Each row of a before or after table is a point. One or more steps were done to the points. Then noise was added and the rows were shuffled. The steps act on how far a point lies along the listed directions, d1 being the first. Name the steps. A step turns or swaps two directions, mirrors them in a line or flattens them onto one, adds a multiple of one to another, or multiplies one. Angles are multiples of 10 degrees, from the lower direction toward the higher: turns from -170 to 170, lines from 10 to 170 but not 90. Use the fewest steps. Two steps may share a direction if one is a turn and the other turns, adds or multiplies; they go together, in the order done. Otherwise the lowest direction goes first.

Directions:
(1): [ 50  10 -46]
(2): [29 46 42]
(3): [ 37 -50  29]
Before (14 x 3):
[[ -2 -81  16]
 [-31  23 -51]
 [ 25  -7 -17]
 [-28  13 -51]
 [ 35 -44  26]
 [ -1  -4 -61]
 [ 20 -88  50]
 [ 13  11 -31]
 [ -9  -8 -44]
 [ -6 -79  37]
 [-44  17 -63]
 [ 12 -64  36]
 [ 63 -55 -37]
 [ 18  -9 -23]]
After (14 x 3):
[[ 49 -38  44]
 [ 36 -30  41]
 [ 45 -22  44]
 [-81 -30 -53]
 [-79  -9  50]
 [-20   5  27]
 [-59 -25 -38]
 [  9 -29  34]
 [  1   8  36]
 [  8 -23  51]
 [-61 -50 -48]
 [-56 -53 -29]
 [-16  -3  25]
 [-58  -1 -18]]
Steps: turn d2 and d3 by -130 degrees; turn d1 and d2 by 140 degrees

Directions:
(1): [-65 -44  -2  12]
(2): [16 -6 34 69]
(3): [-12  31 -62  36]
(4): [ 41 -58 -35   3]
Before (10 x 4):
[[  19 -121   18  -36]
 [  -3   16   23  -17]
 [  36  -12   11  -24]
 [ -15   -7  -26   64]
 [  27    9  -17   28]
 [  18   46  -20   -9]
 [  50   -8    0   31]
 [ -50  -33   20   26]
 [ -13   28   24   -3]
 [  33  -40  -80   10]]
After (10 x 4):
[[-57 -56 -66  87]
 [ -6 -36  -8 -61]
 [-51   9  -9 -25]
 [ 29  29  -6   3]
 [ 16  28   1  16]
 [-34  17   2  31]
 [ -3  23  49 -11]
 [ 30 -31 -48 -10]
 [-25   5   8 -27]
 [-58 -65  35  -9]]
Steps: swap d1 and d4; turn d2 and d3 by 160 degrees

Directions:
(1): [ 12  70 -12 -18   3  62]
(2): [ 13 -20  86 -21   3  30]
(3): [ 78  31  15  24  -3 -40]
Before (9 x 6):
[[ 28 -11 -42  38  10 -54]
 [ 78  57  71 -14 -18  47]
 [ 33 -62 120  -2  -9 -32]
 [-18  10 -49   4   8  42]
 [-53  -9  23 -25  16  82]
 [-46  16   1 -36  24  90]
 [ 66 -15  47  49 -13 -59]
 [-55 -14 -35 -24   0  22]
 [ 51 -12  38 -11 -18 -18]]
After (9 x 6):
[[ 10 -25  36 -20 -14   8]
 [ 24  41  57 -28 -17  77]
 [ 11  22 -42  12   5  28]
 [ -1 -28 -39  28  11 -34]
 [  1   9 -25 -13   0 -10]
 [ 15  17  33  -1  12  45]
 [  5 -71 120  -9  -8 -15]
 [-13 -36  34  26 -15 -22]
 [ 19  48  20 -15  15  57]]
Steps: multiply d3 by 0

Directions:
(1): [ 17   9 -64  76 -29   2  -6  38]
(2): [-41  49 -14 -15 -55  36 -49 -38]
(3): [-46  26 -11 -30 -21 -78   8  45]
(4): [ 35 -32  13 -47 -48  33 -21  64]
(5): [-26 -51 -64 -33 -19  15  52 -27]
Before (8 x 8):
[[ -3  24 -17   4 -41 -25 -10  78]
 [-58   0  65 -83  46 -67  59 -70]
 [ 14   8  54  30   0 -29 -34  69]
 [ 24  13  -3  49  19 -14   2  -7]
 [ -7 -72  30 -40  54 -29  78 -49]
 [  6  16  40 -22 -16  10 -10  27]
 [ 23  29  17  36   7 -11 -16  12]
 [ 12  36  41  18  -5  19 -31 -28]]
After (8 x 8):
[[ -9   4 -40  17  -9  -1  17 -36]
 [ 25  -4   1  23  -9   9  11  44]
 [ 19   9 -21  32 -47  26 -16   9]
 [ -6  46  85  46  59 -39 -20 -51]
 [-27 120  75  40  -4 -78 -60  14]
 [-10 -28 -35 -26 -12 -21  49  43]
 [  1   0 -46  25 -19   3  16  -5]
 [ -4 -37 -48  65  -7 -13  28  36]]
Steps: turn d1 and d5 by 100 degrees; turn d2 and d4 by 60 degrees; add 0.5 times d2 to d3

Directions:
(1): [-31  14  64  34 -27 -45  64  26 -14]
(2): [-72   9 -21   9 -20  40  31 -72  16]
(3): [ 38 -63   2  41  36 -37  23 -63  -1]
(4): [-54 -42  -5  39 -24 -37 -72  16  23]
Before (8 x 9):
[[ 53 -35 -23  15  24 -19   1 -25   2]
 [-20  54 -42 -45  -9  58 -19  -4  -3]
 [ 44 -30 -48   5  39  16   7 -70  -7]
 [ 20 -25  23  46  59 -12  64 -32 -17]
 [-30  26 -39 -21 -19  64 -25 -12  16]
 [-61  14 -32   9   9  40  13 -40   8]
 [ 13 -39   2  20  -1 -56 -14   3  -6]
 [ 46 -27 -50 -19  44  36  10 -56 -11]]
After (8 x 9):
[[ -70   54   16    8  -42    5   15   17   -3]
 [  44  -63 -113   -8   50   50  -85  -96   19]
 [  11  -65  -58   34   64   20  -48  -60   15]
 [  68  -28  -32  -24   26  -12  -13  -13  -12]
 [ -51   26  -19    6   17   37   41  -36   -3]
 [ -40   41    7   -3  -32   40   30   13    0]
 [  67  -53  -83   -2   41   12  -67  -44   20]
 [  13  -74 -102  -17   42   43  -93  -71   17]]
Steps: add -1.5 times d3 to d1; mirror d2 and d4 in the line at 170 degrees

Directions:
(1): [-30 -11 -23  93 -26 -40   9 -30  27  46  29]
(2): [-57 -32 -69 -17  60  11 -51 -23   3 -22  23]
(3): [ 63 -38 -55  22   6 -35  42 -24 -31 -55 -26]
(4): [-46  19  40  23   0 -63 -23  25 -71 -50   8]
(5): [   4 -106   36  -18  -54    0  -35   -4   -4   -1   16]
(6): [  6 -20  49 -23  62 -37  54 -16  34  -8  65]
Before (14 x 11):
[[  2  20 -25  14  -2  -1   3 -19  25  -6  -7]
 [ 32 -22 -23 -30  33  34  -6  -5   1   9 -18]
 [ -4 -21 -39   0   2  -9  14 -25   5  -7   7]
 [ 10 -18  21  -6  -9  -3 -12  16  17 -11  -3]
 [ -7   6 -39  16 -36  -8  -1   2 -27  -5  -6]
 [-14  32  31  -8  10  20 -11  17  -7  10  20]
 [-27  17 -22  22 -20  16 -44  21   4  13 -15]
 [ 18  16   3 -30  10  29  -5  -2  15   1 -13]
 [ -9 -63 -11   5 -12 -13 -29 -13  -5  -5   3]
 [ 32  26  44 -19 -12  16   7  24 -20  -2 -11]
 [109   6   2   3 -53  90  92  -9  91  89 -25]
 [  8  14 -31   3  16   3  19  -8   2  -1   2]
 [-47   4  -1   8 -11  11 -21   1  19  10  -8]
 [-12   8 -59   7  -4 -10 -13   1 -13   4 -29]]
After (14 x 11):
[[  0   4 -19  18   5   1  15  -7  10  17  13]
 [ 18   2  17 -12  -2  -1   0  23  11 -15 -20]
 [ -6 -43  -4 -40   9  12 -40   3  -8 -17 -12]
 [-11 -21 -18 -15  -4  -1   6 -16  14   2   9]
 [ 21   7 -37  -9  46  33  -3  -3   6  21 -14]
 [118 -10  -7   9 -59  77  93 -19  79  74 -25]
 [ -5  -6 -22  17 -13  -5  -8 -29  27   0   6]
 [  5  32  10  17   6  -7   6   9 -15  -4  13]
 [ 13  29 -16  -1  15  14   5 -13  14   3 -12]
 [-55 -20 -82  -2  19   1 -54 -12  -8   7 -16]
 [-49 -26 -75  10  12  15 -76   4  -6 -18  -4]
 [-40 -21 -29  -1  -1   2 -25 -10   9 -18 -12]
 [ 29  51  18   5  -3   1  17  21 -20   1 -11]
 [-40 -16 -59  -5 -11   9 -34  -8 -17  -6  12]]
Steps: turn d1 and d5 by 60 degrees; add -1.5 times d6 to d2; flatten d3 and d4 onto the line at 100 degrees

Directions:
(1): [-11   0 -64  28  -7  29  25 -88 -23  55 -15 -28]
(2): [ 81 -33  52   3  36  50  37  13 -22  38  17 -30]
(3): [ 29 -50 -30  10 -49 -14  40  -6  21 -78  15 -59]
(4): [  2 -41 -71 -19  11  31  22  67 -31   0 -58  35]
(5): [-34   8  23 -40 -11 -31  78 -11 -80 -12  33  24]
(6): [-31  10  -2  64 -41  41 -37  49 -61   1  46 -27]
Before (8 x 12):
[[-20  21  35 -57 -13 -69  12 -17  64 -36 -12  22]
 [ -4  35   1 -49  41 -62 -11 -36  88  18 -51  77]
 [ -6   9   5 -22  35 -24 -36  27  75 -16 -32   1]
 [-33  55  15  17 -13 -29 -51 -21   0 -10  20   5]
 [-14   7  38 -58   4 -48 -16  24   0 -19   2  61]
 [ 73 -10  93   6  37  12  43   6 -31  19  36 -23]
 [ -3 -34  18  17   7  18  38  -2 -42  -9  23 -18]
 [ 31  12  56  61 -35  24   7 -32 -14  -8  59 -38]]
After (8 x 12):
[[  4 -25  35  19  20  28  27  -3 -39  11  21 -16]
 [  5  21  82  27 -31  -5  15  14 -36 -34  63   5]
 [ 44 -36  -8 -27  20   8 -38  48  33   0 -40  31]
 [-35   4 -35 -39  15 -39   2  30  40 -37 -42  15]
 [ 28  -3 -32 -30  24 -54 -16 -23 122 -16 -60  45]
 [  3  35  22  21  -3 -12 -72  25  27 -24   7   2]
 [ 68 -42  59  -4   3  -8  72  30 -31 -47  32 -32]
 [  9  12  33 -57  30 -23 -19  30  66  11 -48  48]]
Steps: turn d1 and d4 by -50 degrees; turn d2 and d5 by -60 degrees; turn d3 and d5 by 130 degrees

Directions:
(1): [ 46 -44 -15 -26  58 -18  28  22  -2 -94   9  31  45  12]
(2): [-47   2   2  18  -7  45 -72 -35 -18 -33  -6  45  67 -55]
(3): [ 88  77 -67  -7  17  -7 -45 -18 -22  10 -13   0  -2 -15]
(4): [  3 -50 -11 -49  30  10 -62 -49  55   4  43  17 -67   2]
Before (11 x 14):
[[ -53   33   31   52  -59   -5   83   42  -31   44    3  -42  -16  -15]
 [   5  -52    4  -26   -1    0   14   10   21   24   11   -4  -32   34]
 [  -3   29   22   19  -51  -25   17   20   -5   17    5  -28   -3  -27]
 [ -60  -32   24   -7   -2   34  -79  -59   18   40   38   21  -49   -7]
 [   8    5  -24  -12  -21    3    1  -25   42   71   -7  -46 -100   27]
 [  21   -7   -7  -30   23   20  -19  -30   18    9   -8   -7  -46   27]
 [  41  -96   19  -29   68  -34   88   36   49  -23   15   10  -66   74]
 [ -48  -64   32    7    9   23   -1  -26   15   21   19  -10  -40  -19]
 [   3 -121   15  -35   49   10   34    8   56  -65   33   25  -11   17]
 [ -30    2  -10  -26  -11   37  -90  -55   50   58    0   14  -69  -10]
 [ -12 -110   32  -28   34  -49   95   38   53  -16   52  -12  -89   81]]
After (11 x 14):
[[  30   25   -1   -3   11   -2   41    8  -10   21  -36  -31  -23   37]
 [ -10  -45   22  -23   15   -4  -20  -31   37   55   43   -6 -108   42]
 [   9  -54   29   18   35  -16   96   57    9  -20  -23   10   -4   50]
 [  29   22  -11  -28   -4  -12    7    8   39   65   -8  -33  -90   38]
 [ -30  -79   24  -10   23   15   -2  -26   33   17   33  -14  -66   -3]
 [ -90    1   28   45  -42   39  -15  -13  -20    2   21   15   21  -69]
 [  -1 -107   16  -40   44    6   43    8   70  -33   33   10  -40   26]
 [  -2  -35    9   -9   -6    0   30   24    2   25    0   -9  -14   27]
 [  12   48  -15   27  -37  -12   64   28  -10   56  -45  -61  -32   32]
 [ -14   15   24   19  -39  -17  -24    4   -8   -5    9  -12   19  -44]
 [ -45  -83   40   11   11  -33   84   36   22  -19   29   -1  -26   46]]
Steps: multiply d1 by 0.7; add -1 times d3 to d2; turn d2 and d4 by 70 degrees

Directions:
(1): [-21 -22  43  -7  10  27  -6   8  -8  57 -78  62  53  72  13 -10  32 -42]
(2): [ 48  -5  22 -44 -58  21  26  -5 -75  -6 -19  28 -85   8  63   8 -28 -12]
(3): [ -5  11  67  17  -7  20  55 -49  45  58  60  17   8 -56  17   6 -25 -63]
(4): [ 49 -40  -7  60  -9  36  24 -19  19 -50  13 -33  36  72  20 -50 -67 -15]
(5): [-26 -42 -53 -23  56  68  26  -3 -28 -31  37  91  21 -27  -6  16 -27  21]
(6): [ -6 -15  44  33 -32  -6  15  11 -35  52  66  22   3  33 -15 -37  21 108]
Before (10 x 18):
[[-41 -16 -32 -13  27  12 -18   3   1  -3  -9  46  -2 -24 -31   9   5  33]
 [-17 -26 -79   3  51 -11 -35  29  -9 -56 -23  -5  23  13 -50  -4  32  43]
 [-31   3  10  22  22  25  15 -17  21  35  56  16  35 -37 -17   7   6  21]
 [-18  27 -49 -33  14  -3 -19  24 -32  26  -9  32  -2   8 -19  13  23  75]
 [-50  40  31  12  -7 -51 -16   2  28  27  18  -1   5 -42 -39  15  49  -7]
 [ -3   1 -41   5   7  28   6 -19  16 -34 -10 -25 -13   7 -19  15 -24 -35]
 [ 16 -52  -8  24  -8  46  50 -32 -27   7 121  42   3 -23   7 -44 -27  65]
 [-30   0  -8 -10  45  -3 -25   3  13  -4   0  -1   3 -22 -19 -10  46   6]
 [ -1  -9  94  15   6  21  12 -19 -28  79  31  37  21  21  -4 -20  13  16]
 [  2 -16  23  22 -35   1   9   6  -4   4 -19 -29  33  82  22 -25   5  -5]]
After (10 x 18):
[[  8 -43 -60 -34  12  26  -7  29 -84 -47 -44  59 -29  34   2  -2  17  39]
 [ 52  -2  25  32   8  19  13 -42  22 -32  55 -59  -6 -15   7 -14 -63 -38]
 [ 22  -9 -62   7  10  37   8  12 -27 -15   9  19  20  61   3 -25 -37  66]
 [ -7 -35 -17   4  -2  35   9  -6 -27 -16   8  54 -15  12  -4 -13 -28  45]
 [  7 -52 -36   9  48  66  20 -39  38 -21  -6  30  69   2  17 -23 -29 -94]
 [ 17  -5  70  36 -69 -10  24  -9 -23  15  19   6 -21  41  20 -37  -5   2]
 [-38  14 -11 -24   1  13  -5  -3 -14  29 -25  21 -26  -9 -32  33  29 -11]
 [  6 -20  18 -10  -3  21   6  -2 -39  -8  10  17 -34  16  23 -30  14  26]
 [ 22 -11  25   6 -18  54  35 -28 -11  18  17  19  -6   2  39  -1 -35 -26]
 [  2  25 -26 -16 -17 -26  -1  -3  10 -48 -11 -71 -18 -12  18  25  -6 -35]]
Steps: turn d1 and d2 by 170 degrees; add -0.3 times d3 to d5; turn d4 and d6 by -110 degrees
